Each row of a before or after table is a point. The points were changed in one or more steps. Then noise was added and the rows were shuffled. The steps act on how far a point lies along the listed directions, d1 being the first. Write out the steps. A step turns or swaps two directions, mirrors them in a line or flattens them onto one, adds a multiple of one to another, or multiplies one. Angles are multiples of 10 degrees, from the lower direction toward the higher: turns from -170 to 170, lines from 10 to 170 but not 90. Use the fewest steps. Two steps may share a direction if one is a turn and the other turns, adds or multiplies; they go together, in the order done. Otherwise the lowest direction goes first.

Directions:
(1): [ 34 -18]
(2): [-18 -34]
Before:
[[ 12   2]
 [-30  48]
 [-40   8]
 [ 16  20]
 [-15   1]
 [-34 -19]
 [ 16 -10]
 [-38  21]
 [-16  35]
 [-14  -6]
 [-19 -24]
 [-70 -24]]
After, 12 rows:
[[ 15  -7]
 [ 34   5]
 [ 70   0]
 [ 14 -54]
 [ 29 -34]
 [  7 -40]
 [ 27  20]
 [-18  -1]
 [ 22   4]
 [ 36 -23]
 [-24 -13]
 [ -9  12]]
Steps: turn d1 and d2 by -160 degrees

Directions:
(1): [ 7 26 -2 47]
(2): [ 16   1 -52  -5]
(3): [-19 -43  -9  26]
(4): [ 48 -21  14   5]
Before (11 x 4):
[[ 75 -61   6  -4]
 [-17  -8  25 -11]
 [-24 -14  11  -8]
 [ 11 -33  -5   7]
 [ 21 -15  20  -6]
 [  6 -26  -1   0]
 [ -5  11 -21 -21]
 [ 27  79 -17  55]
 [-10 -26 -31 -12]
 [  5  10 -15  -3]
 [ -6 -20 -10 -16]]
After (11 x 4):
[[ 22  -7 -10 -24]
 [-25 -10 -27  -3]
 [-12 -28  -1 -19]
 [ -7  -1  16   8]
 [-80  14 -46 -36]
 [-11  13 -17 -26]
 [-16 -12 -18  -9]
 [-20 -42   1  -7]
 [ 17 -21 -11 -18]
 [  7  72  36  97]
 [ -7 -15  30  -8]]
Steps: multiply d1 by 1.3; turn d2 and d4 by -160 degrees; turn d2 and d3 by -40 degrees

Directions:
(1): [ 15  -4   5  45 -36  42 -24  -6]
(2): [ 27   2   8 -22  -8  30  29  53]
(3): [ -3   8  13 -27 -29  20  38 -48]
(4): [-63 -34   3  -3 -15  14   4  19]
(5): [ 16 -45  26  28  33   2  31 -11]
(6): [ -5  18  53  17 -28 -38   8  15]
Before, 8 rows:
[[-14  23 -46 -10  10  12 -37  12]
 [  7   1  -4  -8  21  16  18  44]
 [ -7  24   8 -22  46 -71  -5   8]
 [  2  -9  17  18   4 -15 -13  16]
 [ 10  -1  25   1 -17  -3  12  42]
 [ -6  13   0   5 -14   2 -24  55]
 [-46  -5   9 -24  46 -79   2  13]
 [-17  18   2 -17  -9 -27 -16  -8]]
After, 8 rows:
[[-16  -1   8 -32  -7  -3  14   2]
 [-51  -6  36 -49  29 -61  47   1]
 [  3  -3  35   6 -17  -7  13  -5]
 [-14  26 -14   9   4 -11 -39  47]
 [-22 -13  46 -63  40 -59  80  25]
 [ 12  61  13  -2 -45 -19 -22   2]
 [ 18  44   7 -13 -37 -17  -4 -33]
 [ 11  53 -10  -1  10 -34 -22  -1]]
Steps: multiply d1 by 1.3; add -1 times d2 to d5; turn d2 and d4 by -120 degrees; multiply d6 by 1.3; turn d3 and d6 by -70 degrees

Directions:
(1): [ 23   9  28   3 -73  21  -6  13  12 -25   1]
(2): [  7 -31   9  -4  22  16   2 -14  76 -16  -3]
(3): [  1 -54   5  23   0 -27 -18  59  -3   2  10]
(4): [-40 -25 -52  -2 -29   9  41   2   0 -21 -10]
(5): [-13  -5  13 -10 -24 -56  -5 -20  15  21 -53]
(6): [  5  27 -38 -39 -11 -36 -21  15  28  -2  40]
Before, 10 rows:
[[ -4  -1  24  17 -20   9  -5  -2 -27   7 -20]
 [ -5 -63  11  36  -9  32  -5  29  10 -23  20]
 [-23  -7 -22  -9  23   5  18 -33  30  -8   6]
 [-29   6 -17  -3   2  -6   5  14  -9   2  -1]
 [ 15  20  20 -18 -25 -28  -2 -15  30  -7 -25]
 [-19   4 -27  22  31  21   8 -20 -43   1  -9]
 [  0  39   2  -1  14  43   5 -30  -2   2  -7]
 [ 14   6 -12   0  -7  12 -17   9  22 -20  20]
 [ -3   9  11  -7 -74 -22  11  -8 -10  -7 -48]
 [-34  15 -16 -21 -19 -26 -11 -22   6  23 -30]]
After:
[[  -6    6   24   11  -19   13   -1  -15  -26    7  -24]
 [  -5   56    6  -29  -72  -12   27  -66   -6   -1  -66]
 [  10   58   13  -38  -23  -20   11  -63   35   -2  -41]
 [ -16   -1  -27   25   39   22    8  -13  -46    0   -7]
 [ -39   35  -19  -31  -18  -30   -4  -47    8   25  -43]
 [ -26   -9  -14    3   -1  -11    0   29  -10    0   -1]
 [ -25    4  -23  -11   30   10   24  -44   28   -7    5]
 [   2 -112   22   60  -23   16  -24   87    8  -28   37]
 [  14   16  -12   -2   -4   23  -12   -1   21  -21   23]
 [  -7   98  -10  -27   32   74   24  -97   -1    4  -14]]
Steps: turn d1 and d3 by -20 degrees; multiply d3 by 3; multiply d5 by 1.3
